Each row of a before or after table is a point. The points were changed in one or more steps. Then noise was added and the rows were shuffled. The steps act on how far a point lies along the listed directions, d1 being the first. Name the steps. A step turns or swaps two directions, mirrors them in a line or flattens them onto one, adds a multiple of one to another, or multiplies one. Angles are multiples of 10 degrees, from the lower direction toward the higher: turns from -170 to 170, lines from 10 to 170 but not 90. Use the fewest steps. Two steps may share a direction if one is a turn and the other turns, adds or multiplies; they go together, in the order done. Otherwise the lowest direction goes first.

Directions:
(1): [-1.6 -3.4]
(2): [ 3.4 -1.6]
Before (13 x 2):
[[-1.1 -3.4]
 [ 0.6 -1.9]
 [-2.0 -1.7]
 [-4.0 -0.9]
 [-0.2  3.5]
 [-3.7  0.3]
 [-0.1 -2.3]
 [-1.5  5.5]
 [-1.1 -0.5]
 [-1.5 -0.3]
 [-5.0  2.1]
 [ 1.1  3.2]
 [ 1.4 -0.1]]
After, 13 rows:
[[-0.6 -2.9]
 [-1.5 -1.3]
 [-5.3 -2.9]
 [-5.5 -3.9]
 [ 2.0  1.2]
 [-3.0  2.1]
 [-1.0  2.0]
 [ 1.1  3.0]
 [-7.4 -2.7]
 [ 1.1 -0.7]
 [ 0.2 -1.5]
 [-2.5 -2.7]
 [-2.2 -1.6]]
Steps: add -1 times d2 to d1

Directions:
(1): [-0.4  3.4  2.4 -3.2]
(2): [-5.0  1.0 -0.3  1.4]
Before:
[[-2.8  0.3 -1.7  1.9]
 [ 5.8  0.0  2.6 -2.4]
 [ 3.3 -5.6 -2.2  2.5]
 [ 5.8  2.3  1.0 -2.4]
 [-2.6 -1.3 -2.2  0.3]
 [ 3.0 -4.5 -2.9  3.4]
 [-3.1 -0.3 -1.9  3.9]
 [ 2.6 -1.5  0.2  1.3]
 [ 3.2 -3.4 -2.5  1.1]
 [-2.2  0.9 -1.3  1.9]
 [-3.4 -1.5 -3.3  3.7]
 [-2.7  1.1  0.9  0.5]
 [-0.2 -2.3 -0.4  2.2]]
After:
[[-6.6 -0.9 -0.8  2.7]
 [ 1.5 -4.6 -1.7  4.2]
 [ 3.0 -3.1 -3.5  4.4]
 [-2.3  4.4  1.8 -1.2]
 [-4.3 -0.9 -2.2  2.1]
 [-0.9  3.2  0.7 -1.9]
 [ 1.2  1.3  1.5 -1.5]
 [-2.0  1.2 -0.1 -2.9]
 [-6.3  0.5 -1.3  2.8]
 [-1.9 -0.7  0.1  2.8]
 [-3.6  4.3  0.9 -1.8]
 [-2.7  0.8  1.5  0.3]
 [ 0.0  3.0  0.7 -1.1]]
Steps: turn d1 and d2 by -100 degrees

Directions:
(1): [ 0.1 -0.6 -3.1  0.0 -4.0  4.4  0.4  3.1]
(2): [ 0.1  2.1  1.7  1.6  3.7  2.6 -3.6  3.5]
(3): [-3.0 -4.1 -3.1  1.5  4.0  0.5  1.5  0.3]
(4): [-4.8  1.7 -0.1  3.9 -2.6 -2.3 -1.2  0.6]
(5): [ 0.6  1.2  1.4  0.5  0.6 -2.0  5.2  4.5]
(6): [ 3.6 -0.2  0.1  5.9 -0.1  1.2  1.4 -2.1]
Before:
[[ 0.0 -1.5  0.8 -2.2 -1.0  2.1 -1.3 -2.5]
 [-3.5 -3.1 -1.6  3.2 -2.6 -1.6 -0.1  0.8]
 [ 1.7  0.2  1.6 -1.3 -0.6 -1.9 -0.6 -1.1]
 [-5.5 -0.7 -3.0 -0.9 -3.0 -3.6  0.7  1.0]
 [-1.1 -0.3 -1.6 -1.8  1.4  0.6 -3.5 -0.2]
 [-1.2 -1.3 -1.1 -3.2  1.2  3.1 -6.5 -2.4]
 [-1.0 -0.8 -0.4 -7.6  1.9  2.0 -5.5 -4.0]
 [ 1.1 -1.5 -0.8 -4.0  2.4  0.1  0.9  0.5]
 [-7.1 -0.8 -1.3  2.6  0.8 -5.6  1.2  2.9]
 [-3.5 -0.2 -1.8 -0.1 -5.4 -1.6  0.7  4.1]
 [ 2.3  2.2  2.0 -2.7  0.8 -1.9 -1.1 -0.7]
 [-3.1 -0.3 -2.1 -4.2  3.5  3.2 -7.9  0.3]]
After:
[[-0.6 -2.3 -0.3 -4.7 -2.1  0.3 -2.5  1.5]
 [ 2.2 -1.8 -2.3 -6.0  0.6  1.2 -0.4  0.1]
 [ 1.6  0.9  2.6  0.8 -2.2  0.7  1.8  0.1]
 [ 3.8  1.7  0.5 -0.5 -0.5  0.3 -0.1  0.3]
 [ 0.9 -4.0 -3.6 -4.8 -1.1  3.4  0.0  3.1]
 [ 2.9 -0.6 -0.3  3.1  0.4  0.6  0.3 -2.3]
 [-0.1 -3.2 -1.1 -7.3  3.8 -0.4 -3.4 -1.7]
 [ 8.1  3.9  4.3  1.2 -0.7  0.5  2.8 -1.6]
 [ 1.7  0.4  0.8  1.8  3.1 -2.4  1.8 -0.6]
 [ 5.9  3.5  3.7 -0.1 -2.8  0.9  0.6  1.0]
 [ 8.2  3.7  2.3 -1.0 -1.1  2.3 -0.4  0.4]
 [ 0.7 -0.5  1.3  1.1  1.2 -2.2  1.0 -0.3]]
Steps: multiply d1 by 1.3; multiply d2 by 0.4; multiply d3 by 0.7; turn d3 and d5 by -110 degrees; turn d4 and d6 by -110 degrees
